Each row of a before or after table is a point. One or more steps were done to the points. Then noise was added and the rows were shuffled. The steps act on how far a point lies along the listed directions, d1 being the first. Write out the steps. A step turns or swaps two directions, mirrors them in a line or flattens them onto one, adds a multiple of one to another, or multiplies one. Angles are multiples of 10 degrees, from the lower direction toward the higher: turns from -170 to 170, lines from 10 to 170 but not 90. Use the fewest steps. Two steps may share a direction if one is a turn and the other turns, adds or multiplies; they go together, in the order done. Otherwise the lowest direction goes first.
(in the rows, 128 means zero)

Directions:
(1): [157  92]
(2): [164 157]
Before, 10 rows:
[[139 124]
 [117 158]
 [128 144]
 [121 101]
 [132  92]
 [143 154]
 [127 140]
 [141 111]
 [116 161]
 [112 131]]
After:
[[ 98 201]
 [ 92 138]
 [124 155]
 [121  67]
 [ 96 207]
 [123 165]
 [146  49]
 [163  87]
 [154 116]
 [156 184]]
Steps: multiply d1 by 2.5; multiply d2 by 2

Directions:
(1): [ 87 177 114 121 172 113]
(2): [ 80 104  80 147  99 130]
(3): [100  96 147 109 159 182]
(4): [143 154  94  75 104 158]
Before:
[[102 122 134 110 172 170]
 [ 90 132 145 118 156 173]
 [134 146  98 107 129 102]
 [117 162 116 143 142  97]
 [ 95 160 102 139 137 101]
 [113  84 131 116 150 170]
 [106 157 179 165 187  69]
 [ 85 169  78 148 129 113]
 [145 156 140 115 121 127]
 [123  83 127 188 104 121]
 [147 132 162 154 186  99]
 [ 92  68 161 185 122 128]]
After (12 x 6):
[[185  93 158  69  91 188]
 [108 125 139 103 136 187]
 [133 149  97 111 129  97]
 [176  80 161  92 149 192]
 [154 147 103 115  97 124]
 [109  94 130 127 155 153]
 [150 105 109 198  73  85]
 [143  76 137 172  65 117]
 [147 161  79 117  76 106]
 [114 112 132  96 158 188]
 [144 183  49 137  58  92]
 [122 144 153 114 148 146]]
Steps: swap d1 and d4; add -1.5 times d2 to d3

Directions:
(1): [119 199 118 168 143 160 115 135 102  87 161]
(2): [150  95 146 183 189 155 152 110 165 124 126]
(3): [143 155 177 139 113  90 186 177 137 107 112]
Before, 12 rows:
[[145 102 137 140 139 114 134 124 150 127 126]
 [129 124 134 155 166 136 125 125 136 117 128]
 [109 130  99  75  90 108  99 124 115 132 122]
 [109 123  51 147 155 182  64  49 125 151 160]
 [132 134 140 120 116 111 154 137 111 123 128]
 [131  86 150 129 133 124 138 126 158 130 119]
 [137 122 130 137 152 111 146 109 137 128 116]
 [119 142 124  91 102 120 122 131 115 141 116]
 [132 104 156 118 133 113 142 128 158 134 123]
 [151 102 147 153 130 112 168 113 161 139 106]
 [137 104 155 159 151 123 151 124 157 125 127]
 [136 155 135 183 163 161 150 131 112  90 131]]
After, 12 rows:
[[143  96 144 108 111  85 143 138 147 138 112]
 [122 248 131 194 137 164 142 162  70  47 159]
 [135  72 163  92 117  90 150 129 168 156 105]
 [134 125 135 113 126  90 152 122 131 133 109]
 [151  83 158 111  93  73 179 127 162 158  86]
 [131 120 163 121 106  86 158 150 143 127 116]
 [128  96 117 116 147 146 118  99 142 154 115]
 [120 170 137 135 127 114 127 155 112 104 131]
 [ 88 226  61  99  66 130  70 117  68 119 167]
 [131  63 160  88  99  87 149 139 160 151  98]
 [138 108 136 140 148 132 152 116 127 128 130]
 [121  71  94 102 140 137  96  85 147 151 117]]
Steps: multiply d1 by 2.5; mirror d2 and d3 in the line at 60 degrees
